Each row of a before or after table is a point. One or more steps were done to the points. Then noise was added and the rows were shuffled. The steps act on how far a point lies along the listed directions, d1 being the first. Name the steps. A step turns or swaps two directions, mirrors them in a line or flattens them onto one, adds a multiple of one to another, or multiplies one. Angles are multiples of 10 degrees, from the lower direction toward the higher: turns from -170 to 170, lines from 10 to 170 but not 90. Use the fewest steps. Two steps may share a direction if one is a turn and the other turns, adds or multiplies; they go together, in the order done. Otherwise the lowest direction goes first.

Directions:
(1): [ 0.48 -0.33]
(2): [-0.33 -0.48]
Before (13 x 2)
[[ 0.28 -0.17]
 [-1.17  1.19]
 [ 0.30  0.43]
 [-0.23 -0.31]
 [-0.20 -0.17]
 [ 0.39  0.01]
 [ 0.04 -0.40]
 [-0.10 -0.04]
 [-0.58  0.02]
 [-0.08  0.37]
 [-0.32 -0.08]
 [-0.21 -0.14]
 [-0.08 -0.30]]
After (13 x 2)
[[-0.05  0.06]
 [-0.51  0.20]
 [-0.19  0.07]
 [-0.24  0.08]
 [ 0.31 -0.21]
 [ 0.16 -0.13]
 [-0.15  0.06]
 [ 0.13 -0.09]
 [ 0.31 -0.12]
 [ 0.08 -0.05]
 [-0.03  0.04]
 [-0.33  0.07]
 [-1.39  0.68]]
Steps: flatten d1 and d2 onto the line at 170 degrees

Directions:
(1): [ 0.78  0.45  0.15 -0.10 -0.04 -0.40]
(2): [ 0.19  0.05 -0.93 -0.27 -0.13  0.17]
(3): [ 0.41 -0.34  0.12  0.38 -0.64  0.41]
(4): [-0.30 -0.13  0.01 -0.32 -0.68 -0.59]
(5): [ 0.21 -0.36  0.29 -0.81  0.10  0.30]
(6): [-0.26  0.74  0.18 -0.20 -0.34  0.47]
Before (8 x 6)
[[ 0.70 -0.11  0.24 -0.28 -0.13  0.03]
 [-0.35 -0.89 -0.59 -0.29  0.24  0.26]
 [-0.45  0.00 -0.37  0.20 -0.20 -0.08]
 [ 0.34 -0.65 -0.35  0.13 -0.94  0.36]
 [ 0.81 -0.05  0.19  0.26  0.15  0.30]
 [ 0.40 -0.65  0.12  0.43  0.11 -0.41]
 [ 0.57  0.39 -0.34  0.27 -0.01  0.29]
 [-0.51 -0.36  0.10  0.30  0.66  0.64]]
After (8 x 6)
[[ 0.30  0.29 -0.04  0.14 -0.69  0.49]
 [-0.40 -0.25 -0.36  0.53  0.38  0.73]
 [-0.58 -0.52  0.54  0.34 -0.30  0.57]
 [-0.25 -0.38 -0.07 -0.41 -0.06  0.11]
 [-0.70  0.60  0.59 -0.48 -0.33  0.28]
 [ 0.19  0.57  0.35  0.25 -0.12 -0.29]
 [ 0.38  0.78  0.16  0.18  0.24  0.37]
 [ 0.45  0.27  0.28 -0.45  0.42  0.18]]
Steps: turn d2 and d5 by 130 degrees; turn d3 and d6 by 110 degrees

Directions:
(1): [ 0.59  0.49  0.74 -0.24  0.36 -0.02  0.46 -0.49  0.02 -0.28  0.14]
(2): [-0.50  0.05  0.60  0.36 -0.12 -0.78 -0.29 -0.26 -0.48 -0.03 -0.34]
Before (8 x 11)
[[-0.38  0.00  0.12  0.32 -0.09 -0.69 -0.31  0.09 -0.57 -0.02 -0.12]
 [ 0.24  0.22  0.52 -0.07  0.09 -0.24  0.33 -0.29  0.12 -0.12 -0.07]
 [-0.08 -0.39 -1.09  0.02 -0.09  0.48  0.05  0.80  0.58  0.49  0.07]
 [ 1.07  0.55  0.33 -0.44  0.39  0.42  0.62 -0.13  0.20 -0.36  0.21]
 [-0.29 -0.07  0.05  0.32 -0.21  0.07 -0.21 -0.07  0.01  0.06  0.31]
 [ 0.60  0.48  0.39 -0.50  0.09  0.24  1.01 -0.28 -0.14 -0.29  0.25]
 [-0.58 -0.17  0.60  0.30 -0.03 -0.70 -0.18 -0.26 -0.56 -0.32 -0.13]
 [ 0.71  0.19 -0.51 -0.73  0.06  0.80  0.41  0.12  0.74 -0.15  0.52]]
After (8 x 11)
[[-0.40 -0.21  0.00  0.21 -0.23 -0.45 -0.13  0.05 -0.04  0.12 -0.31]
 [-0.50 -0.65 -0.81  0.12 -0.23  0.27 -0.26  0.52  0.00 -0.03  0.16]
 [-0.04  0.00 -0.07  0.20 -0.14  0.34 -0.05 -0.10  0.20  0.03  0.45]
 [ 0.03 -0.23 -0.83  0.04 -0.08  0.23 -0.18  0.55  0.02  0.09  0.26]
 [ 0.16  0.60  1.14 -0.21  0.11 -0.66  0.15 -0.67 -0.16 -0.40  0.00]
 [-0.27  0.27  0.88  0.33 -0.11 -0.95 -0.25 -0.23 -0.66 -0.20 -0.47]
 [ 0.86  0.57  0.49 -0.32  0.55  0.22  0.83 -0.21  0.45 -0.05  0.25]
 [-0.61  0.11  0.52  0.25 -0.39 -0.78  0.21 -0.18 -0.79 -0.08 -0.33]]
Steps: turn d1 and d2 by 110 degrees

Directions:
(1): [ 0.66  0.27  0.00  0.27  0.65 -0.36 -0.38  0.03  0.04  0.26 -0.05  0.21
 -0.75 -0.65 -0.23 -0.05  0.18  0.23 -0.02  0.92]
(2): [ 0.18 -0.83 -0.04  0.21 -0.09  0.01 -0.43  0.05  0.00  0.32 -0.23  0.06
  0.97  0.10 -0.39  0.76  0.27  0.44 -0.30  0.47]
(3): [ 0.44  0.10  0.56  0.12 -0.09  0.03 -0.08  0.01  0.71  0.15 -0.22 -0.48
  0.30  0.55  0.54 -0.60 -0.76  0.44  0.00  0.46]
(4): [-0.01 -0.42 -0.23  0.13 -0.52 -1.29  0.03  0.26  0.28 -0.15 -0.07  0.54
  0.03 -0.26 -0.08 -0.52 -0.27  0.07 -0.45 -0.33]
(5): [ 0.01 -0.84  0.54  0.23 -0.07  0.29  0.11 -0.45  0.62 -0.26 -0.07  0.54
 -0.05 -0.36  0.37 -0.22  0.44 -0.61  0.61  0.18]
Before (9 x 20)
[[-0.12 -0.68 -0.26  0.02 -0.04 -0.34 -0.01 -0.09  0.09  0.00  0.24  1.05
  -0.18 -0.59 -0.11 -0.18  0.17 -0.64  0.03 -0.01]
 [ 0.43 -0.32  0.10  0.24  0.13 -0.86 -0.03 -0.14  0.66  0.20 -0.23  0.06
  -0.14 -0.22  0.28 -0.69 -0.26  0.32  0.11  0.94]
 [-0.86  0.35 -0.36 -0.44  0.08  0.81  0.41 -0.20 -0.90 -0.32  0.51 -0.37
   0.09  0.17 -0.32  0.66  0.29 -0.45  0.14 -1.04]
 [-0.29 -0.48 -0.40 -0.19 -0.68 -0.30 -0.04  0.00 -0.05 -0.19 -0.12  0.15
   0.71  0.39 -0.30  0.31  0.14  0.28 -0.48 -0.57]
 [-1.13  0.38 -0.41 -0.54 -0.10  0.70  0.15  0.16 -0.91  0.26  0.41 -0.62
   0.61  0.78 -0.27  0.88 -0.08 -0.22 -0.16 -1.43]
 [-0.29  0.03 -0.32 -0.32 -0.14  0.36 -0.21  0.34 -0.59  0.36 -0.08 -0.27
   0.74  0.17 -0.53  1.12  0.25  0.41 -0.38  0.01]
 [-0.09 -0.69  0.37 -0.08 -0.12  0.29  0.08 -0.07  0.59 -0.02 -0.06  0.15
   0.17 -0.11  0.32 -0.05 -0.11  0.04  0.32  0.23]
 [ 0.10 -0.78  0.20  0.17 -0.10 -0.25  0.07 -0.15  0.63 -0.18 -0.07  0.46
   0.30 -0.40 -0.16 -0.04  0.33 -0.35  0.32  0.22]
 [-0.15 -0.72  0.35  0.35 -0.12  0.00 -0.01 -0.14  0.18  0.05  0.15  0.27
  -0.05 -0.02  0.35  0.32  0.36 -0.19  0.34 -0.05]]
After (9 x 20)
[[ 0.24 -0.55  0.55  0.20  0.11  0.30 -0.01 -0.30  0.69 -0.09 -0.06  0.08
   0.33 -0.13  0.02  0.02  0.17 -0.30  0.56  0.48]
 [-0.43 -0.16 -0.12 -0.19 -0.77 -1.11  0.29  0.17  0.23 -0.43  0.16 -0.01
   0.40  0.30  0.10 -0.68 -0.89  0.05 -0.54 -1.09]
 [-0.12 -0.27 -0.32 -0.19 -0.54 -0.61 -0.22  0.47 -0.10  0.28 -0.27 -0.04
   0.95  0.15 -0.34  0.43 -0.21  0.61 -0.72 -0.05]
 [-0.83 -0.05 -0.27 -0.28 -0.83 -0.86  0.15  0.51 -0.07  0.11  0.13 -0.32
   0.79  0.81  0.00 -0.15 -0.90  0.13 -0.78 -1.46]
 [-0.29 -0.61  0.20 -0.17  0.00  0.42  0.11 -0.11  0.25  0.02  0.08  0.32
  -0.04 -0.34  0.05  0.29  0.29 -0.20  0.42  0.02]
 [ 0.13  0.09 -0.01  0.01  0.72  0.58  0.03 -0.52 -0.18  0.22 -0.04 -0.21
  -0.39 -0.26  0.03  0.31  0.59 -0.04  0.55  0.98]
 [-0.06 -0.11  0.00 -0.19 -0.45  0.39 -0.05 -0.11  0.19  0.03 -0.22 -0.45
   0.94  0.88  0.01  0.27 -0.20  0.49 -0.20 -0.06]
 [ 0.40 -0.32  0.47  0.07  0.16  0.32 -0.09 -0.25  0.73  0.19  0.07  0.27
   0.13  0.13  0.51 -0.58 -0.47 -0.27  0.23  0.69]
 [-0.14 -0.73  0.44  0.43 -0.10 -0.07 -0.05 -0.08  0.36  0.07  0.10  0.23
   0.06  0.18  0.53  0.19  0.27 -0.15  0.36  0.07]]
Steps: turn d3 and d4 by -140 degrees
